Each row is a point. The points of each table are mixes of a few directions, plus a little noise. How many directions does each table use, and how many do they share? Where both have some left over, give the other angles between the two spaces (their principal angles), to ten degrees, smallest first.

First, 6 rows:
[[-31  16 -26]
 [-26  14 -22]
 [  1   0   1]
 [ 80 -42  67]
 [-23  12 -19]
 [  0   0  -1]]
Second:
[[  3   0   0]
 [ 32 -16  27]
 [-14   9 -13]
 [-76  40 -63]
 [ 33 -17  28]
 [ 25 -12  21]]
Directions: first 1, second 1, shared 1

First:
[[-36 -17 -16 -30]
 [ -6  12   9 -12]
 [ 55 -29 -18  74]
 [ 43 -35 -23  64]
 [-48   9   2 -55]
 [ -8  34  26 -26]
 [-15  19  14 -26]
 [ 14   8   7  10]]
Second:
[[  4 -61  70 -10]
 [  0   8  -9   1]
 [ -4  50 -58   8]
 [  4 -50  57  -8]
 [  0  -2   2   0]
 [ -3  52 -59   9]
 [  0   3  -3   0]]
Directions: first 2, second 1, shared 0; angles 90

First, 8 rows:
[[  17   49  -22  -13    4  -10    5   10]
 [  -9  -13  -12  -17  -15   18   18    7]
 [  -3   -7   -5   35   22   -4   -8  -45]
 [ -42  -21   -8  -14   65   45 -100  -65]
 [   1   34   -7  -16   23    1  -41   -3]
 [  21    8   13   16  -27  -27   41   24]
 [  20   -2  -11   20  -50  -19   91   24]
 [ -10  -47   54  -10  -26   -5   -4   47]]
Second, 7 rows:
[[ -9   3  -7 -14  34 -20  -5  -6]
 [ -5 -38 -43  63 -21  14  10  81]
 [-19  34   5  20 -63  34 -12  -8]
 [ 74 -70  22  -7  -5   9  44  25]
 [-30  24  -8 -11  29 -19 -19 -15]
 [-18  39  16 -10 -24  11 -15 -36]
 [  3   7  16 -47  52 -30  -3 -40]]
Directions: first 4, second 3, shared 0; angles 40, 80, 90

First:
[[-31  27  32  36 -24  39 -27 -26 -19]
 [-58   0  37   5 -27  37 -12  -6   5]
 [-16 -78   5 -61 -20 -23  46  15  42]
 [ 29   6 -18   5  12 -17   1  -2  -6]
 [ 39  62 -34  30  48  -7 -23  19 -24]
 [-20 -33  28   3 -43  13   7 -33   3]
 [ 57  17 -48 -13  54 -41  11  35   1]]
Second, 10 rows:
[[-22  26 -14 -25  46   2  -4  54  16]
 [ 11  63 -10  39  26  17 -33   6 -26]
 [-55  -6  39   7 -37  36  -9 -20   1]
 [  1 -45  31  20 -67   7   7 -63 -12]
 [ 68  17 -36  21  21 -32   0 -11 -21]
 [-11  49 -14   0  47   8 -18  45   0]
 [ 19 -28 -23 -38  17 -32  26  23  20]
 [-28 -42  36   2 -56  16   8 -44   2]
 [ 79 -11 -36   9   8 -45  14 -20 -15]
 [-60 -24  22 -37  -9  17  12  27  29]]
Directions: first 3, second 3, shared 3

First:
[[-14  19  18 -29  10  23 -23   7 -33  21 -14 -12]
 [ 22 -38  -9  51 -16 -15  34 -19  42 -32  -3  -1]
 [ -9  13  34  43  42  23   1  17 -25  26 -52 -19]
 [ -7 -10  44  -3  -2  48  -3 -19 -25  14 -60 -43]
 [  3   3 -32 -26  -8 -29  -6   8  18 -15  57  27]
 [-21  29  38 -18  22  42 -24  11 -51  40 -47 -25]
 [ 16  33 -79 -35 -50 -60   8   3  27  -8  64  63]
 [ 15 -45 -16  18   5 -28  11  -4  48 -48  57   8]]
Second (11 x 12):
[[ -24    1   91   21   -7   -2  -23  -28   -2    2   34   19]
 [  -2  -10   21    0   11    2    2    0   -4    8    4    1]
 [   4   11  -12    3   -5   -3  -23   -4   48  -11   -9  -10]
 [  10   -9  -56  -18    2    4   46   23  -67    8  -10    4]
 [  22  -38  -16  -21   60    9   17   34   27   28  -30  -26]
 [  -6   -8    6   -3   -1    3   27    4  -61    9   11   14]
 [ -28   14   95   28  -22   -5  -40  -39   16   -8   38   20]
 [   5    0  -11   -2    5    0   -6    3   21   -1   -8   -7]
 [ -20   81  -48   28 -115  -20  -37  -47   -6  -66   23   26]
 [  42  -54  -66  -39   87   14   36   60   37   39  -57  -45]
 [  -4   11   -6    4  -16   -2   -2   -6   -9   -8    5    6]]
Directions: first 4, second 3, shared 0; angles 40, 70, 80

First:
[[   0   18   19   58   -3   11  -40   80  -15  -13   93  -13   60   71]
 [   6  -15  -17    6  -28  -33   60  -45    0   39   57  -12  -40  -43]
 [  10   25  -24   11   -5  -37   13  -13  -33  -25   48    9  -35    4]
 [  16  -27   10  -17  -38    8   44  -26   11   63   44  -37   -2  -47]
 [   8   -5   32  -54   19   68  -58   29    7  -15 -102  -11   48    9]
 [ -27    6  -21   37   18  -35   14  -10   19  -13   -5   31  -23   11]
 [ -15  -20   -2   11   -4   -8   31  -20   27   33    3   -1   -8  -24]
 [   4  -19   25  -10   -6   34  -11   20   15   30   -1  -22   38   -1]
 [   6   22    0  -29   26   19  -48   13  -17  -52  -75   17    3   22]
 [ -16   20   -9   23   27  -12  -28   21    0  -42  -22   27    4   38]
 [   8   -1  -16  -36   -3  -15   26  -53  -10   -5  -42    9  -48  -40]]
Second (11 x 14):
[[ 40  -7  36 -76 -12  72 -45  19 -25   6 -49 -38  42 -13]
 [ -8  -7   3   7   2   3   2   3  14   9  -4   1   7   0]
 [ 27 -12  35 -60  -8  65 -37  19 -10  14 -46 -33  43 -11]
 [ -2  18 -25  22   1 -42  17 -16 -19 -24  33  18 -37   6]
 [ 48  32  -9 -52 -14   1 -20 -11 -76 -45  10 -10 -28  -3]
 [-57 -24  -9  77  17 -33  37   1  74  33  14  25   4   8]
 [ -5  34 -48  43   2 -80  34 -30 -33 -43  64  35 -69  11]
 [-46 -34  12  47  14   4  17  13  76  45 -15   7  31   2]
 [  8  -5  12 -19  -2  23 -12   7  -1   6 -16 -11  15  -3]
 [ 34  11   9 -48 -10  24 -24   2 -41 -17 -12 -17   2  -5]
 [-39  -9 -15  59  12 -37  31  -5  42  14  21  23 -11   7]]
Directions: first 4, second 2, shared 2

First:
[[  4 -66  57 -49  31  -2  46 -14  12  -1  56 -19 -65  52 -56  20 -15 102
   20  30]
 [ -3  12  -4   9   3   0  -3   5  -7  -3 -14  12   8  -8  13  -4   5 -23
   -6  -7]
 [ 17 -60  28 -39  -8   4  21 -31  28   8  67 -62 -43  35 -59  28 -30 118
   32  44]
 [-18 -20  48 -23  58  -4  45  20 -15  -9  -1  44 -41  32  -6   0  16   2
   -9 -10]
 [ -7  34 -19  23   2  -2 -13  16 -14  -4 -36  28  27 -22  35 -13  17 -64
  -17 -25]
 [  8  40 -54  37 -55   2 -49  -9   4   5 -20 -24  54 -43  24  -9  -5 -41
   -2  -4]
 [ -1  11  -9   8  -6   1  -7   2  -3   3  -8   3  10  -8   9  -4   0 -16
   -4  -6]
 [ -1  49 -44  38 -25   2 -36   8  -9   0 -40  15  49 -40  40 -19  10 -75
  -12 -22]]
Second (8 x 20):
[[-22  43  -1  15  44 -30  12  31  -6 -32 -43  93  20   3  52  -6  32 -97
   -5 -20]
 [  6 -19   7 -32  15 -63  23 -24  72 -50  60  26  -4  59 -14  47 -14  43
   75  69]
 [ -7  16  -3  16   4  18  -7  17 -30  13 -33  10   6 -22  17 -20  13 -38
  -31 -31]
 [ -9  25  -6  28  -1  40 -15  26 -58  30 -57   4   9 -44  24 -38  19 -58
  -59 -58]
 [ 12 -22   0  -8 -25  19  -7 -16   1  20  22 -53 -11  -4 -29   3 -18  53
    1   9]
 [ 13 -24  -2   1 -37  44 -16 -14 -21  41   9 -75 -13 -23 -32 -12 -19  53
  -22 -11]
 [ -3   2   4 -14  21 -45  16  -4  41 -39  22  42   4  36   8  24   1  -3
   42  34]
 [ 10 -20   0  -7 -21  16  -6 -15   2  16  20 -44  -9  -2 -25   2 -15  44
    1   8]]
Directions: first 2, second 2, shared 1; angles 70

First, 9 rows:
[[   1   14   10   -4   22   10  -24  -99  -32   12  -44    2   56  -34
   -27  -25  -26  -41   -5  -17    9  -11  -33   19]
 [ -20  -10   12    2  -28  -30    7   12    5   32    3    7  -14    2
    17   26   13    1    7  -13    7   -4    6   -6]
 [  -8   -7    1    4  -15  -13   10   30   10    7   12    3  -19   11
    13   17   13   13    4    0    1    1   10   -5]
 [ -14   11   22   -1    5  -12  -28 -118  -38   43  -51    9   60  -42
   -22  -10  -25  -54    0  -33   16  -17  -40   19]
 [  44    4  -38   -4   32   55   18   94   28  -84   46  -19  -38   37
    -7  -26    8   52   -8   48  -26   23   32  -12]
 [ -46  -28   26   10  -66  -68   23   57   23   66   17   15  -49   18
    46   66   34   13   18  -21   14   -6   18  -15]
 [  27    9  -20   -3   30   40    0   13    2  -48    9  -10    4    8
   -16  -29   -6   14   -8   23  -12    8    6    0]
 [  10  -13  -18    4  -12    4   27  110   35  -32   47   -6  -60   40
    21   15   23   49    3   26  -12   15   36  -18]
 [   6   17    5   -6   28   15  -27 -104  -35    5  -42    2   61  -37
   -30  -33  -29  -44   -8  -14    7  -12  -35   19]]
Second (11 x 24):
[[ 34 -25 -14 -14  55  38   2  42  -9 -86  50 -31 -15  26 -37 -30  -8  31
   -5  55 -14  33  -6  -2]
 [-33  14  -5   6 -29 -20   0 -15   8  53 -44  33   4 -15  25   3  10 -26
    2 -31  12 -13  -4   4]
 [ 36 -41  36  42 -44 -33  30 -14 -46  53  14 -31  44 -79  47 102  -2  14
    7 -44  20 -31 -15  -6]
 [  0  -7  16 -26  35   4 -18  -5   1 -47  38 -20 -19  46 -47 -27  -8   6
    1  35 -12  22   2  -1]
 [-98 -40  42 -24 -17 -85 -24 -58 -22  72 -26  40 -15  13 -14   8   8 -54
   14 -18  33  18 -51  14]
 [ 51   4  27  -4  21  18  -6  -4  -1 -50  58 -56   2  23 -33  11 -14  31
    1  22 -25  -4  28 -10]
 [  8 -28  -4 -28  58  22 -11  27 -10 -78  48 -22 -25  42 -51 -39  -8  17
   -3  58 -11  40 -15   2]
 [ 35   3  -6   3  15  26   6  18   1 -38  25 -24   3   3  -9  -2  -5  22
   -3  17 -12   1  14  -5]
 [-46  55 -40  10 -42  -1   1  -6  37  68 -90  68   1 -16  48 -30  15 -38
   -3 -45  10 -22  13   6]
 [ -3   8 -26  26 -33  -1  22  12   2  49 -48  29  20 -51  55  20  10  -8
   -1 -36  17 -19  -6   3]
 [ 19  58 -23   8 -16  30   0   4  35   4 -24   9   5   3  17 -19   1   3
   -5 -16 -17 -24  44  -5]]
Directions: first 2, second 4, shared 1; angles 80

First:
[[  -3   -9   21   -8  -22   36   12   -3   33   -5    9    6   11  -13
    22   52    0  -42   47   58  -70   -2  -15  -28   39   14  -30   -6
    16   21  -18   21]
 [  -3    4    5    0    2    6    6    1    3    1   -5    1   -4   -9
     6    1   -5   -3    6    0   -4    2    2    0   10    9   -5   -6
    -2   11   -5   -1]
 [   2    9  -13    5   17  -28   -9    4  -27    6   -8   -4  -11    7
   -16  -44   -2   35  -37  -48   56    3   13   23  -29   -8   24    1
   -13  -15   15  -18]
 [  -3    7    9   -2    3    3    9    3    1    2   -5    1   -8  -12
     8    0   -4   -2    6   -1   -3    4    5   -1   12   11   -4   -8
    -2   15   -3   -3]
 [  -5    7   16   -4   -5   16   14    2   12    0   -4    4   -6  -18
    16   16   -6  -17   22   17  -27    3    1   -9   28   18  -14  -11
     2   25  -10    1]
 [   5  -33   -3   -3  -31   26  -15  -15   26   -9   28    0   38   23
     3   59   16  -35   28   65  -66  -12  -31  -31    1  -21  -20   21
    23  -26   -6   35]
 [   4  -16   -8   -1  -10    4  -12   -7    7   -3   12   -1   17   17
    -5   17    7   -7    3   21  -16   -6  -11  -10  -10  -15   -2   12
     9  -21    2   12]
 [   3   19  -31   11   38  -61  -19    8  -54    9  -19   -9  -25   15
   -35  -92   -5   73  -77 -105  121    4   29   50  -63  -19   51    5
   -29  -29   30  -41]
 [  -2   10    7    1    5    0    8    4   -2    2   -7    2  -11  -13
     4  -10   -5    3    0  -11    7    3    9    5    9   12    0  -10
    -5   17   -2   -9]]
Second, 11 rows:
[[  5 -27 -12  -2 -19   8 -20 -10  13  -7  23  -1  29  28  -9  32  13 -13
    5  35 -29  -9 -22 -16 -17 -26  -5  22  15 -36   3  23]
 [  2  -8  -4  -1  -6   5  -6  -3   3  -1   7  -1  10   9  -3  11   6  -5
    2  12 -10  -3  -7  -6  -5  -8  -1   8   4 -11   1   8]
 [-11  50  23   2  34 -16  38  21 -23  11 -42   3 -56 -53  16 -58 -26  26
  -10 -67  54  19  40  32  33  48   9 -41 -28  66  -5 -44]
 [  6 -28 -14  -1 -20   8 -21 -12  11  -7  23  -2  31  29  -9  33  15 -14
    6  39 -31 -10 -23 -18 -18 -27  -5  24  16 -38   3  25]
 [ -8  31  14   2  21  -8  23  14 -14   7 -27   2 -34 -32  10 -37 -16  15
   -7 -43  34  11  26  20  20  30   6 -26 -17  42  -4 -26]
 [  8 -35 -16  -1 -24  10 -28 -14  16  -9  28  -1  39  37 -11  41  19 -18
    7  47 -39 -13 -26 -22 -22 -33  -6  29  20 -47   3  30]
 [ -6  25  12   1  18  -7  19  11 -12   5 -20   2 -28 -26   8 -28 -13  12
   -4 -33  27   9  19  17  15  23   5 -21 -13  32  -2 -22]
 [  3 -15  -6   1 -11   4 -10  -6   7  -4  12  -1  16  15  -5  16   8  -7
    3  19 -15  -5 -12  -9  -9 -13  -2  12   7 -19   1  12]
 [  1  -7  -2   1  -5   3  -6  -4   3  -1   6   0   9   8  -2  10   4  -4
    1  10  -8  -3  -7  -4  -4  -8  -1   5   6 -10   2   7]
 [  6 -34 -18  -1 -24  10 -26 -14  16  -9  29  -2  39  38 -11  41  18 -19
    6  47 -39 -13 -27 -23 -24 -34  -6  29  21 -47   3  31]
 [-10  50  23   0  35 -16  39  22 -23  12 -42   3 -55 -54  17 -59 -25  26
  -11 -67  55  20  41  32  33  49   9 -42 -28  69  -5 -44]]
Directions: first 2, second 1, shared 1

First, 8 rows:
[[ 11  14 -24 -29 -18   0   8  14   2 -27 -17 -12  -6  28 -44  28   9 -47
   10  11 -36  19  22  -2  54  -2   9  26  17   2 -26  -7]
 [ 28  -2 -24   7 -36  25 -23  20   9 -28 -27 -41   5 -11 -35  -4  13  -3
   -4  38   8  11  -8 -15  22   2  15 -18 -17  15  -9  17]
 [  3  -9  -8 -11  -7 -14  19   2   7 -26  -2   3 -12   3 -32 -19  15 -16
    6  -1 -27  43   9  10  13 -10 -18  36  28  -5  33 -24]
 [-12 -13  22  23  18  -5  -2 -13  -2  22  15  16   1 -22  37 -26  -7  37
   -7 -14  26 -12 -16   5 -46   1 -12 -16 -10  -3  26   2]
 [  0 -10  11  26   3   9 -15  -5   1  14   5  -3   8 -26  27 -20  -4  36
  -10   3  33 -18 -20  -5 -35   4   0 -31 -22   4  12  15]
 [  6   9 -18 -30 -12 -10  18   8   2 -28 -11  -3 -11  29 -43  18  11 -44
   11   3 -42  30  23   4  47  -6  -1  39  28  -3  -9 -18]
 [-13 -27  33  45  18   1 -11 -18   2  27  20  13   5 -48  52 -52  -5  68
  -15 -11  49 -14 -33   4 -77   2 -19 -35 -21  -1  51   8]
 [-21  37   9 -31  34  -5   8 -11 -21  43  17  28   8  48  39  74 -32 -32
    8 -29 -14 -62  22  -2  25  10  25  -3  -2  -9 -79   9]]
Second (11 x 32):
[[-29 -13   1 -21   4 -12 -45  29   8  20  46  15  -6 -16 -15 -17 -15   0
  -19  15   5 -20 -22  12   1  12 -21 -23 -42  33   6  32]
 [-22 -13   3 -24  14 -20 -13  21   0  22  37  34 -10 -13 -14   1 -14  -6
  -10  -5 -18 -15   2  30   9  14 -19   9 -21  26  10  20]
 [ 13   3 -11  30 -17  34  29 -15 -10   1 -22   9   0 -61  22   8  15  23
   11  -2  -6  -4  11  -1  -8  19  21  -4   7 -11 -17  16]
 [ 31  -7  55 -33   1 -44  57   7  -9 -28 -16 -48  12  65 -20  -6  -3 -42
   15 -17  -6   2  29  35  18 -33   9  27  29 -31   8 -53]
 [-16  -5  -9  -6   7  -1 -20  13   4  19  25  22  -8 -19  -6  -1 -10   5
  -12   4  -4 -10  -9   9  -1  13 -14  -6 -22  23   6  24]
 [-34  21 -22   4  -9   8 -33 -30   3 -25   2  12  -3  13  18 -16  19   5
   16   7   6  24 -14 -55   0 -10  12  -8  26 -17 -17 -13]
 [ 33   5 -18  21  29  25  12  15  19  36  -4 -24  -5  15  -9  28 -30  -4
  -37  -2   4  -3 -16   5 -27   0 -48   2 -26  15  18  11]
 [-21  -3  -5  13 -31  -4 -45 -26 -12 -34 -24  23  15 -12  18 -15  32  36
   35  15  19  13   8 -30  16   3  59 -10  19  -2 -12  -4]
 [ 40 -10  46 -15   4 -44 -11  11   7 -35 -33 -84  27 121 -28 -12 -11 -25
   -1   8  40  12   0  -1   7 -51  11   1   8 -11  22 -56]
 [-15  25 -17  14 -30  49  30 -23  -6 -16   8  -7 -15 -73  31 -26  25   2
   11   7  -5  -3 -15 -35 -15   8   7 -32  16 -39 -44  18]
 [ 21  -5 -20  20  30  10  40  -4  -3  39 -19  45  -6 -18   3  56 -12  10
   -5 -28 -35   6  30  36  -3  24 -17  49   6  13  18   6]]
Directions: first 3, second 6, shared 1; angles 70, 90

First, 8 rows:
[[ 56  29   0   2  20 -16  57  23 -41 -12  32  28  21   7 -10  -2  47  -3
   40   5  16  15   0 -47  10  -2   3 -18   7 -23 -30  33]
 [ -8   3 -23  16   1  -2   4  16 -20 -26  -2  -7  18 -16   6 -24  38  -4
   67   8  46  -8 -14  22   7 -26  33 -12   3   0 -27 -36]
 [ -1   0  34  12   1   6  14 -25  -1  26 -16  14   4  41 -13   7 -16   7
  -51  -1 -22   7   1 -46 -16   5 -30  36 -10 -14  45  36]
 [-33  -9  19  -5  -7  12 -10 -32  31  35 -12  -5   4  32 -24  38 -49  28
  -63 -17 -35  19  21 -24 -15  17 -39   6 -15  24   3  21]
 [ 41 -14   6 -13 -10  -5   2  20 -16 -14  16  15   0 -18  13 -12   9 -31
   20   2   2  -6   0   0  -1 -11  18   6   4  -6 -15   5]
 [-16  19  -2  -7 -25  16 -46   2  57  14 -10 -55 -38 -10   6  12 -41  19
  -28  17 -25 -25 -21  70  63  13 -55 -21  -7  20  43 -23]
 [ 36 -14  14  -4 -18   0   6  14 -19  -9   8  14  15  -8   6 -11   8 -26
   26   0  11  -2  -4  -9   0 -22  12  11  -4   1 -21   4]
 [-76 -16 -49  -2  39  -9 -26 -17  10 -14 -15  -4 -25 -27  14  -9   4  11
   -8 -13   6   0  18  35 -49  26  58  -6  23  -2   1 -40]]
Second, 10 rows:
[[   7  -13   -8   -8    1   -5   -8   10   -8  -12    4    7   -8  -21
    16  -14    6  -20   12    0    6   -7    0   15   -9   -3   26    4
     8   -5   -3   -9]
 [ -26   40   15   18    1   14   17  -22   27   36  -10  -24   12   50
   -38   37  -19   55  -34    6  -14   16   -1  -26   34   13  -72  -18
   -20   14   15   22]
 [ -42   64   28   32    2   20   29  -39   42   57  -16  -37   24   85
   -64   59  -33   92  -56    8  -24   28   -1  -49   53   19 -121  -29
   -33   23   24   38]
 [  10   -1  -27  -19    6   -8  -25   22    9  -21   11  -10  -38  -44
    29  -18    3  -19   12    7   -3  -22   -9   56   14   12   26  -16
    19   -7    9  -25]
 [  18  -18  -30  -24    3  -11  -28   28   -4  -35   15    1  -38  -61
    42  -31   12  -42   24    3    4  -26   -5   61   -5    6   54   -6
    25  -12    3  -31]
 [   4    1  -15  -10    3   -3  -15   11    6  -11    7   -7  -20  -24
    15   -9    2   -9    6    5   -2  -12   -4   31   10    6   11   -9
     9   -3    7  -13]
 [  11  -23    7    0   -3   -3    4    3  -21   -9    0   21   14   -4
     5  -12    8  -22   14   -6   11    2    4  -14  -25  -16   29   20
     2   -4  -14    1]
 [   8  -13   -3   -4   -1   -3   -4    5   -9   -9    2   10    0  -11
    10   -9    6  -16   10   -3    6   -4    1    5  -11   -5   22    8
     5   -3   -6   -6]
 [  -7   -2   31   21   -7    8   26  -23  -15   22  -12   16   44   49
   -31   15   -5   16  -10   -9    5   24   10  -65  -18  -18  -22   23
   -21    8  -14   27]
 [  18  -33    4   -5   -5   -5   -1    6  -28  -18    3   28   12  -16
    16  -20   15  -37   21   -9   15   -1    6  -11  -38  -19   49   28
     5   -6  -21   -3]]
Directions: first 6, second 2, shared 2

First:
[[   1   25   12   80  -17  -57    1    9   48  -54  -42   52    7   18
   -26   -7  -23    1  -67  -34    6   95  -32  -44    4  -85 -121  -78
    36  -70    1  -12]
 [   0   -1    0   -2    0    1    0    0   -1    1    1   -1    0    0
     1    0    1    0    2    1    0   -2    1    1    0    2    3    2
    -1    2    0    0]
 [   0    1    0    2    0   -1    0    0    1   -1   -1    1    0    0
    -1    0   -1    0   -2   -1    0    2   -1   -1    0   -2   -3   -2
     1   -2    0    0]
 [  -1  -11   -5  -36    8   26   -1   -4  -22   24   19  -23   -3   -8
    12    3   10   -1   30   15   -3  -43   14   20   -2   38   54   35
   -16   31    0    5]
 [   0    1    0    3   -1   -2    0    0    2   -2   -2    2    0    1
    -1    0   -1    0   -3   -1    0    4   -1   -2    0   -3   -5   -3
     1   -3    0    0]
 [   0    3    1    8   -2   -6    0    1    5   -6   -4    5    1    2
    -3   -1   -2    0   -7   -4    1   10   -3   -5    0   -9  -13   -8
     4   -7    0   -1]
 [  -1  -14   -7  -43    9   31   -1   -5  -26   29   23  -28   -4  -10
    14    4   13   -1   36   18   -3  -52   17   24   -2   46   66   42
   -19   38    0    7]
 [   1   11    5   36   -8  -26    1    4   22  -25  -19   23    3    8
   -12   -3  -10    1  -30  -15    3   43  -14  -20    2  -38  -54  -35
    16  -31    0   -6]
 [  -1  -14   -7  -45   10   32   -1   -5  -27   31   24  -29   -4  -11
    15    4   13   -1   38   19   -4  -54   18   25   -2   48   69   44
   -20   40    0    7]
 [   0   -5   -3  -17    4   12    0   -2  -10   12    9  -11   -2   -4
     6    1    5    0   14    7   -1  -20    7    9   -1   18   26   17
    -8   15    0    3]
 [   0    5    2   14   -3  -10    0    2    9  -10   -7    9    1    3
    -5   -1   -4    0  -12   -6    1   17   -6   -8    1  -15  -22  -14
     6  -12    0   -2]]
Second, 8 rows:
[[-20  23  19 -10   3 -29  -2   2  28  -5 -20  15   4  13  -9  23  22 -15
  -16  30  -8  47  17 -46 -47 -24 -43 -17 -30  -3 -12 -13]
 [  0 -22 -42   2 -14   9  32  14  -3  23  17   6 -17  -2  -2 -11 -16   5
    0 -18   4 -38  -9  51  62  -3  19  24  37   1  34   5]
 [-12 -18  25   7  14   5 -14 -36  -8 -32  -6  43 -31  14  15  42  22 -28
    0 -22   0  18  10 -43 -43 -22 -16  10  16 -34 -38  16]
 [  6  27  12  -4  26  18  -5   3  13   2  -1 -28  39 -14 -14 -19   6  21
   -7  21  -3  15 -13  -1  -5   4  15 -15 -16  23  31 -20]
 [ 12  21  21  18 -12 -11 -16  -5  -4 -38  -4   4   2  11  15  19  -3   5
  -16  -6   9  28 -16 -28 -41   4 -29 -31 -20 -24 -50  14]
 [  9 -26  -8  -3 -12  -5 -17  13 -19  35  -4 -28  10 -15 -11 -52 -23   6
   31   0  -1 -38  18  29  42  27  28  11   0  34  19  -7]
 [ 22   4   4  32  -2   2 -12   2  -3 -16  -4 -10  19  -8  -5 -27 -20  20
   -9 -20   6   8 -22   7  19  -1  -7 -25  14  -8   5  -2]
 [-19 -13 -33 -40  -5  12  31   5  -4  33  22   3 -25   3   9  26  15 -11
   14  14  -5 -40  13  32  13  16  34  47  -2  17  10   9]]
Directions: first 1, second 6, shared 1
